Each row of a before or after table is a point. The points were changed in one or more steps. Then noise was added and the rows were shuffled. The steps act on columns, c1 being the first. Name the steps. A step turns or swaps two columns, mirrors them in a line or flattens them onto one, adds a multiple of one to another, or multiplies or shifts one. Angles are multiples of 10 degrees, from the lower column toward the higher: turns from -170 to 170, lines from 10 to 170 but not 90. Use the fewest steps. Two steps may share a column if one is a turn and the other turns, adds or multiplies; they go together, in the order done. Otherwise the lowest column goes first.
(in the rows, 128 means zero)

Before (14 x 3)
[[167 177 105]
 [144 127 140]
 [139 165 114]
 [109  92 141]
 [100 180 105]
 [141 110 125]
 [150 152 135]
 [122 166 141]
 [243  98 101]
 [ 97 162 136]
 [105 113  90]
 [109 163 145]
 [111 169 114]
 [ 97 161 127]]
After (14 x 3)
[[138 152 141]
 [135 165 116]
 [130 114  86]
 [114  92 134]
 [145 109 135]
 [ 94 162 129]
 [103 180  86]
 [249  98 166]
 [ 93 163 106]
 [137 126 146]
 [161 176 121]
 [108 168 102]
 [106 167 131]
 [ 88 164 113]]
Steps: add -0.3 times c2 to c1; turn c1 and c3 by 30 degrees

Before (14 x 4)
[[150  96  82 150]
 [197 100 167 117]
 [133 137 169  88]
 [188 127 146 130]
 [104 102  89 125]
 [127 109  72 140]
 [145 129  62 126]
 [206 131 173  73]
 [143  99 200  95]
 [141 152  76 135]
 [187 130 191  95]
 [157 103 173 110]
 [111 142  84 226]
 [ 88 150  43 208]]
After (14 x 4)
[[142 188 134 138]
 [ 90 216 120 204]
 [154  75 119 108]
 [125 173  91 141]
 [187 112 133 131]
 [146 187 108 124]
 [211  86 148  79]
 [114 169 125 226]
 [138  52 127  97]
 [149 163  77 149]
 [102 160  90 130]
 [188  70 148  96]
 [192  80 117 114]
 [132  90 150  87]]
Steps: turn c2 and c3 by 70 degrees

Before (14 x 6)
[[143 116 143 119 148 103]
 [151 201 130 132 101 124]
 [148 144 120 161  95  90]
 [ 67 201 147 139 147 103]
 [138 120  96 115  48 129]
 [143 110 140 112 134 112]
 [143 120  79 115 125  96]
 [141 121  35 112 147 142]
 [128 114 128 113 156 106]
 [137 119 138 115  87  95]
 [119 158 110 180 146  87]
 [134 135 110 161 152 214]
 [ 91 192 147 133 147  99]
 [151 146 131 120 152 135]]
After (14 x 6)
[[144 131  87 135  49 122]
 [ 76 140 103 126 146 174]
 [142 155 126 125 158 132]
 [ 94  58 107 139 150  79]
 [138 111 132 150 153 137]
 [106 100 153  71 146 201]
 [143 158  65 140 123 141]
 [142 159 141 135  85 141]
 [136 153 148 141 149 134]
 [149 120  11 137 144 114]
 [144 149 143 141 134 124]
 [ 96 149 119 156  92 162]
 [130  86 132 151 100 186]
 [114 109 155  94 147 197]]
Steps: turn c1 and c4 by 80 degrees; turn c2 and c6 by 130 degrees; multiply c3 by 1.3

Before (10 x 9)
[[159 107 107 114 174 122 162 137 100]
 [159 115  85  41  81 113 154 118 153]
 [135 115 175  86 170 100 149 142 105]
 [ 91  60  73  90 127  41 158  95  81]
 [144 119 120  61 159 145  80  92 130]
 [ 76 151  88 133 152  34  97 145  53]
 [122 122  74 166 175  63  97 192 177]
 [209 124 156 117 151 112 125  89 141]
 [121 114 217 116  70 164 147 139  61]
 [ 86 170 149 102 142 142 183  99 134]]
After (10 x 9)
[[161 107 100 115 173 122 163 140 100]
 [159 113  72  41  81 114 154 117 152]
 [ 75 150  75 133 153  35  97 151  52]
 [ 86 170 154 102 140 144 182  90 133]
 [206 123 166 117 151 112 126  78 141]
 [144 119 118  62 159 144  82  81 130]
 [ 90  58  56  89 127  41 158  86  80]
 [120 115 244 115  69 164 147 142  62]
 [136 114 188  86 168 103 150 146 104]
 [122 122  58 167 173  62  98 212 176]]
Steps: multiply c3 by 1.3; multiply c8 by 1.3

Before (8 x 11)
[[120 118 111 118  66 125  97 138 131 155 159]
 [127 107 156 142  51 151  18 145 156  88 137]
 [ 81 100 166  86  93 136 129  89 162 134 136]
 [165  84  64  77 184 105 166 154 119  94 159]
 [ 89 143  65 107 124 140 100 125 156 183  70]
 [ 88 158  59 102 135 157 137 156  21 136  61]
 [215 190 151  99 156 144 120  36 133  77 151]
 [201 208 172 174 104 144  80 156 157 130 102]]
After (8 x 11)
[[121  97 190 140  50 156 219 142 156  87  66]
 [172  78 100  80 184 104  77 157 120  90 120]
 [117 150  90 103 133 154 155 158  20 134 186]
 [ 70  88 196  87  92 138 121  91 162 131 126]
 [190 199 202 176 102 147 187 153 156 127 125]
 [ 81 137  93 106 123 144 180 123 156 183 166]
 [214 181 181 100 155 143 125  37 134  76 102]
 [120 105 140 117  63 125 136 138 131 151  87]]
Steps: add -0.3 times c9 to c1; shift c2 by -10; shift c3 by 30; turn c7 and c11 by 150 degrees

Before (12 x 12)
[[145 148 117 142  87 134 154 124 186 124 134 154]
 [116 177 158 162 221 132 161 144 102 125  63 115]
 [ 84 171 144  97  79 129 213 173 117  66 140 148]
 [161 130 134  69 115 132 187 204 147 104 101 143]
 [124 165 123  95 169 136 135 165 166 103 173 177]
 [158 196 199 109 177 146  54  74  75 125  98  94]
 [153 142 195 140 185 184  93  82  48 154 107 168]
 [ 88 124 143  78 120 130 149 133 177  77  88 179]
 [129 181 142  95 193 219 112  69  79 155  95 102]
 [117 123 171  83 145 101 210 133 184 131 154 141]
 [137 189 127  93 172 123  91  66  42 172  87 149]
 [ 95 189 190 123 181 175  57 116  55 211  78 109]]
After (12 x 12)
[[157 132 126 203 131 170 112 188  79  98 110  97]
 [ 95 121 126 175 118 203 137  90 168 148 152 170]
 [162 123  70 172 167 153  92 188  66  69 136 163]
 [172 134  97 192 204  36 162 114 121 108  75 105]
 [ 92 128 102 102  75 149 211  88 177  87 102 139]
 [133 124 140  84 117 148 154 131 162 180 144 152]
 [164 129 141 187 122  59  93 188  49  73 110 139]
 [ 99 127  86 169 101 142 211 132 156 179 135 146]
 [133 123 113 148  83  72 147 125 197 144  70 177]
 [168 137  64 181 136 101  51 190 103  75 135  85]
 [170 128 106 146  71  92 185  54 158 133 137 143]
 [144 131  68 175 150  99  60 151  22 106  70  97]]
Steps: add 1.5 times c11 to c6; turn c1 and c11 by 50 degrees; flatten c2 and c12 onto the line at 100 degrees; turn c3 and c8 by 170 degrees; mirror c4 and c5 in the line at 60 degrees; turn c9 and c10 by 60 degrees

Before (14 x 18)
[[102 141 157 135 101 142 132 149 134 123 166 133 129 143 138 115 161 124]
 [123 105 144 168 135 165 110 104 122 142 117 145 113  99 112 150 116 124]
 [111 150 152 155 148 168  89 109 117 105 120 134 123 105 116 124 104 138]
 [120 138 134 143 121 146 148 111 159  99 134 133 115 128 148 115 167 132]
 [133 174 108  99 111 118 137 153 182 156 141 117 134 155 157 107 129  94]
 [121 156 138 119 115 100 112 133 141 125 128 127 140 152 132 132 176 124]
 [116 135 160 135 153 172 111  86 114 124 130 139 128 130 117 139 137  95]
 [117 131 131 143 132 153  97  87 125 117 164 171 113 111 119 133 133 135]
 [129 139 162 132 129 134 145 106 131 116 154 130 120 143 137 147 132 151]
 [142 165 132 102  79 108 134 145 138 125 136 139 123 154 187 113 151  97]
 [108 130 128 176 130 145 114 115 139 108 150 130 113 164 153 134 133 130]
 [ 87 132 130 115 128 138 124 104 138 112 121 130 128  96 120 171 100  80]
 [135 135 168 153 130 144  90 103 140 113 161 120 111 106 132 138 145 115]
 [127 143 134 119  97  91 146 133 162 121 137 129 124 164 140  87 128  93]]
After (14 x 18)
[[115 126 133 165 122 146 147 111 158  99 134 133 115 127 148 115 167 133]
 [105 112 158 146 101 142 132 149 134 124 166 133 129 143 138 115 161 123]
 [105  94 129  95 128 140 124 104 139 112 122 129 128  97 120 171 101  81]
 [146 112 145 228 135 164 110 104 122 142 118 145 113  99 113 150 116 125]
 [101 124 152 196 149 167  90 109 117 105 120 133 124 106 117 124 104 138]
 [120 120 131 165 132 153  97  87 124 118 164 171 113 111 119 132 133 135]
 [116 120 159 145 154 173 112  86 114 124 130 140 128 130 117 139 137  95]
 [100 136 138 105 115 101 112 133 141 124 128 127 140 151 132 132 176 124]
 [115 134 134 105  97  91 145 133 162 121 138 129 124 164 140  87 128  93]
 [ 91 155 107  56 110 118 137 153 182 156 141 118 134 156 157 107 128  94]
 [125 137 168 191 131 144  90 104 139 113 161 120 110 106 132 138 144 116]
 [115 112 127 248 130 144 114 116 140 108 150 131 113 164 153 134 133 130]
 [119 134 160 138 130 135 145 106 131 116 154 130 120 144 137 147 131 151]
 [103 159 132  63  79 108 134 145 139 125 136 139 123 154 187 114 151  97]]
Steps: turn c1 and c2 by 60 degrees; multiply c4 by 2.5

Before (10 x 20)
[[102 152 146 137 103 124 214  96 119 134 138 130 146 139 133 140 138 119
  124 139]
 [140 108 137 114 100 101 102 123 138 139 121 126 142 134 128 141 151 142
  126 142]
 [150 144 139 129  99 138 103 118 142 137 141 133 148 134 138 130 126 138
  122 145]
 [147 146 148 128 102 113  98 122 150 140 135 126 104 129 137 131 149 137
  173 152]
 [139 134 121 135 101 160  99  97 123 130 135 129 148 137 102 140 149 116
  155  54]
 [150 120 142 140  93 104  95 138 147  98 140 126 129 135 136 140 138 128
  139 153]
 [145 104 150 118 156 112  95 106 115 115 134 132 131 158 130   7 137 122
  123 143]
 [130 130 130 149  98 114 144 109 145 140 126 124 106 132 119 103 125 112
  130 150]
 [ 81 159 125 106 117 112 178  96 146 126 137 133  91 138 109 138 134 116
  129 158]
 [150 132 145 126 167 119 101 125 130 134 133 117  87 151 128 125 142 189
  122 144]]
After (10 x 20)
[[138 103 142  78 100 101 105 124 142 138 123 124 143 133 130 142 151 142
  131 138]
 [149 149 152  86  99 112 100 126 151 139 131 122 105 133 135 127 149 139
  172 152]
 [132 130 124 110  98 111 144 120 148 137 125 124 105 132 120 104 125 111
  128 153]
 [140 128 122  95  96 162  98 114 125 131 134 127 146 136 105 141 149 113
  155  52]
 [102 150 151  96  99 125 215 116 116 137 137 132 148 142 133 142 139 119
  126 138]
 [140 104 147  77 155 111  94 120 116 117 136 134 128 156 131   6 140 127
  123 142]
 [ 78 156 121  65 118 114 174 117 147 124 138 136  89 139 109 138 132 114
  131 157]
 [152 119 141 106  92 104  95 128 147 100 141 127 129 136 132 139 140 127
  137 151]
 [149 142 140  88 100 135 102 123 145 136 141 131 148 135 141 129 125 137
  122 142]
 [151 129 141  84 165 119 100 133 131 134 128 119  86 154 127 126 143 187
  122 142]]
Steps: shift c4 by -40; multiply c8 by 0.4
